Each row is a point. Two turns around zero, p and q, are shown by what they do to some points. Write where each new point lands after one turn and then the other. Backwards means that the second turn is done in reverse. Each puzzle has new turns, and all numbers are rounded.

Turn p:
[-31  18] -> [-32 -17]
[ 16 -29] -> [33 -2]
[14 37] -> [-24  31]
[  0 -26] -> [ 22 -14]
Turn q:
[34 17] -> [36 13]
[  0 -29] -> [ -3 -29]
[  0 -35] -> [ -4 -35]
[-34  21] -> [-31  25]
[-1 26] -> [ 2 26]
Where do these land?
q, then p: [-14 -25] -> [ 11 -26]
q, then p: [ 17 -26] -> [31 -3]
q, then p: [12 20] -> [-8 22]
q, then p: [-40  -3] -> [-22 -33]
p, then q: [25 34] -> [-11  41]

Turn p:
[ 1 -1] -> [ 1 -1]
[19 28] -> [10 32]
[-20  21] -> [-25  14]
[  0 -48] -> [ 15 -46]
Turn q:
[-20  21] -> [-28   7]
[19 16] -> [ 7 24]
[-25   1] -> [-22 -13]
[ 27 -38] -> [ 43 -17]
Where do these land?
p, then q: [  8 -30] -> [ 28 -13]
q, then p backwards: [-33  19] -> [-37  10]
p, then q: [15 17] -> [-4 22]
q, then p: [-15  25] -> [-29   4]
p, then q: [ 25 -30] -> [39  0]

Turn p:
[-12 -47  27] -> [ 28 -33  34]
[ 0 -5 26] -> [25 -9 -2]
[ 32  11 -19] -> [-28  -8 -26]
[-16  27 -10] -> [-4 32 -5]
[ 10 -11  -2] -> [ -5 -14   1]
[-14  25 -22] -> [-16  32  -2]
Turn q:
[ 35 -20 -21] -> [-34  -8 -29]
[-31  13   3] -> [14 12 28]
[ 3 14 40] -> [ 40 -10  -9]
[ 21   4 -11] -> [-11   8 -20]
[-29 -11 -11] -> [-10  -1  31]
Where do these land?
p, then q: [ 7 16 -7] -> [-6 16  8]
q, then p: [ 9 -5 38] -> [-21 -34   0]
q, then p: [ 11  -3 -48] -> [ 9 45 17]
q, then p: [-26  -7  18] -> [ 18 -26  -7]

Turn p:
[ -2  -4 -19  -5] -> [ 11  -5  -6 -15]
[  5  19  10 -12] -> [-22   9  -7  -2]
[-9  2 11 14] -> [ 3  3 -1 20]
[ 23  -5  25 -17] -> [-29  -1  24  -3]
[-20   5   8  28] -> [ 14   6 -10  31]
[-19 -15 -32  -1] -> [ 30 -18 -14 -14]
[23 -2 -3 -6] -> [ -6   8  15 -16]
Turn q:
[ 33  -7 -13 -25] -> [-20 -11  36 -12]
[-13  -5  11 -21] -> [-23   5  -7  13]
[  4 -21   3  13] -> [13 14 13 10]
[-13  11  21  -4] -> [-11  12 -22  -2]
[-13   8  -8  18] -> [ 19  -7 -14   2]
[  1  14 -14  20] -> [ 22 -13  -6 -11]
Where do these land?
q, then p: [ 6 10  4 -4] -> [-4 -9 -7 -5]
q, then p: [18 -2  1 16] -> [-22   6   7  -6]
p, then q: [-48   6  11   7] -> [ 43 -13  20  11]
p, then q: [ -6  -4   7 -25] -> [-3  0  1 27]
p, then q: [ 18 -13  -2  16] -> [ -8  18  -3 -19]
q, then p backwards: [ 13   2 -21 -11] -> [  3 -22   6 -14]

Turn p:
[ 23 -13  15   1] -> [ 14 -24   9   9]
[-25  48   4  14] -> [  4  34   0 -44]
[ 13  -7  16 -22] -> [  3 -29 -11  -1]
[  0 -37  -1  -3] -> [-18 -18   9  26]
[-11   9 -34  10] -> [-4 36 -7 11]
Turn q:
[ -5 -30   5  19] -> [-19  -8  20 -22]
[ -3 -36  -6 -17] -> [-29  23   1 -16]
[21 33 -7  4] -> [ 17 -20 -24  19]
[ 1 18 12  2] -> [21 -5 -2  2]
[ -3 -21   9 -38] -> [ -7  40 -10 -16]
[-11  36 -14  29] -> [ 16 -29  13  34]
Where do these land?
p, then q: [ 14   9 -30 -40] -> [-34 -21  -5  34]
p, then q backwards: [-30  19   8  21] -> [-15 -34  17 -10]
q, then p: [-12 -15  -6   0] -> [ -8  -1   2 -18]
q, then p: [ -4  -8   1 -13] -> [  2   7  -8 -11]
p, then q: [45 10  5 35] -> [ 13 -28 -36 -33]
p, then q backwards: [-13 -15  22  -2] -> [  1 -17  -6  24]
